Rows are points. To make a cloud, some directions were put in groups of two or more. Within a group, all points are equally far from the middle, so they leave a hole (a ring in 2 directions, a hollow ball in 3). The other directions are filled evenly. Then the cloud was stretched, turned, moved and blurred a little. Count the holes, and give their numbers of directions, smallest first.
(in the rows, 128 means zero)

Cloud (14 x 2):
[[ 82 114]
 [149 157]
 [122 157]
 [152  80]
 [175 135]
 [ 95  78]
 [170 100]
 [ 86 126]
 [176 119]
 [ 88  85]
 [ 95  80]
 [104  74]
 [117  71]
 [173 138]]
Holes: 1 (2)

Cloud, 21 rows:
[[153 114 142]
 [ 99  83 169]
 [137 155 165]
 [204 103 111]
 [157 106 156]
 [119 207 146]
 [199 107 113]
 [ 89  99 116]
 [203 103 125]
 [122 149 146]
 [165 164 181]
 [150 144 186]
 [ 57 140  98]
 [ 80 144 114]
 [196 139  80]
 [ 78 131  77]
 [134 125 114]
 [113  81 151]
 [138 141  52]
 [121 136 166]
 [127 137 144]]
Holes: 0

Cloud (28 x 4):
[[132 111 162  70]
 [ 97 160 126  71]
 [123  86  90  84]
 [118 173 186 181]
 [183 148 156 113]
 [ 78 136 100 173]
 [153 137 149 155]
 [182 130 124 143]
 [103 140  86 152]
 [ 84 170 224 147]
 [137 146 141 195]
 [199 161 107 131]
 [145  98 148  75]
 [142 149 142  89]
 [ 78 110 164 150]
 [123 197 157 104]
 [110 144 121 114]
 [ 87 128 174 115]
 [ 92 141 152 169]
 [115 105  81 114]
 [188 136 142 123]
 [147  84 136 155]
 [ 51 138 220 126]
 [102 138  82 168]
 [ 96 110 164 160]
 [118 174 113  90]
 [ 82 138 217 150]
 [110  90 104 109]]
Holes: 0

Cloud, 56 rows:
[[132 142 126 128 172 193]
 [135 133 139 205 128 109]
 [115 137 166 144 117  63]
 [147  87  74 138 148 123]
 [103  47 125 135 145 149]
 [138 104 171 186 167 123]
 [161 104 160 153  92 122]
 [165 106  98 102 133 128]
 [138  95 187 106  89 166]
 [126 124 116 147 195 126]
 [103  68  83 124 144 153]
 [140  72 147 174 164 109]
 [ 69  86 169 145 115 151]
 [112  56 107 135 168  97]
 [115 165 206 136 132 104]
 [ 62 145 107 143 119 153]
 [ 86 168 126 173 137 137]
 [139 172 223 119 112 175]
 [ 77 134 113  72 119 139]
 [ 75  88 114  98 156 157]
 [ 97 152 147 175 138  81]
 [117  81 131 195 118  96]
 [124 172 155 122  82 191]
 [118 174 164 107  81 181]
 [145 109  95  86 113 155]
 [130 165 232 109 121 167]
 [ 94 156 176 166 140 102]
 [112 175 142  64 127 172]
 [140 204 152 109 126 129]
 [136 155 128  83 130 205]
 [ 86 122 102  74 108 116]
 [127 116  61 170 124  99]
 [140 153 237 100 138 175]
 [109  98  53 155 137  91]
 [168 151 111 103 139 108]
 [114  61 149 164 156  88]
 [167  80 130 102 136 144]
 [136 170 226 116 114 174]
 [161 117 162 147  89 114]
 [139 127 176  89 182  98]
 [130 172 107 178 141 138]
 [ 87  49 151 137 132 120]
 [137 119 181 153 175 187]
 [164 165 217 139 128 151]
 [100 128 195  81 175 158]
 [154 119 157 153 188 159]
 [105 154 227 119 136 141]
 [144 103 121  68 134 108]
 [ 84 108 147 109 177 170]
 [103 134 136 188 134  75]
 [ 67 152 107 121 144 149]
 [ 85  52 129 114 151 138]
 [104  75 129 188 113  92]
 [ 66 113 127 125  86 110]
 [123 133 103  89  87 108]
 [ 82 129 209 112 115 155]]
Holes: 3 (2, 2, 2)
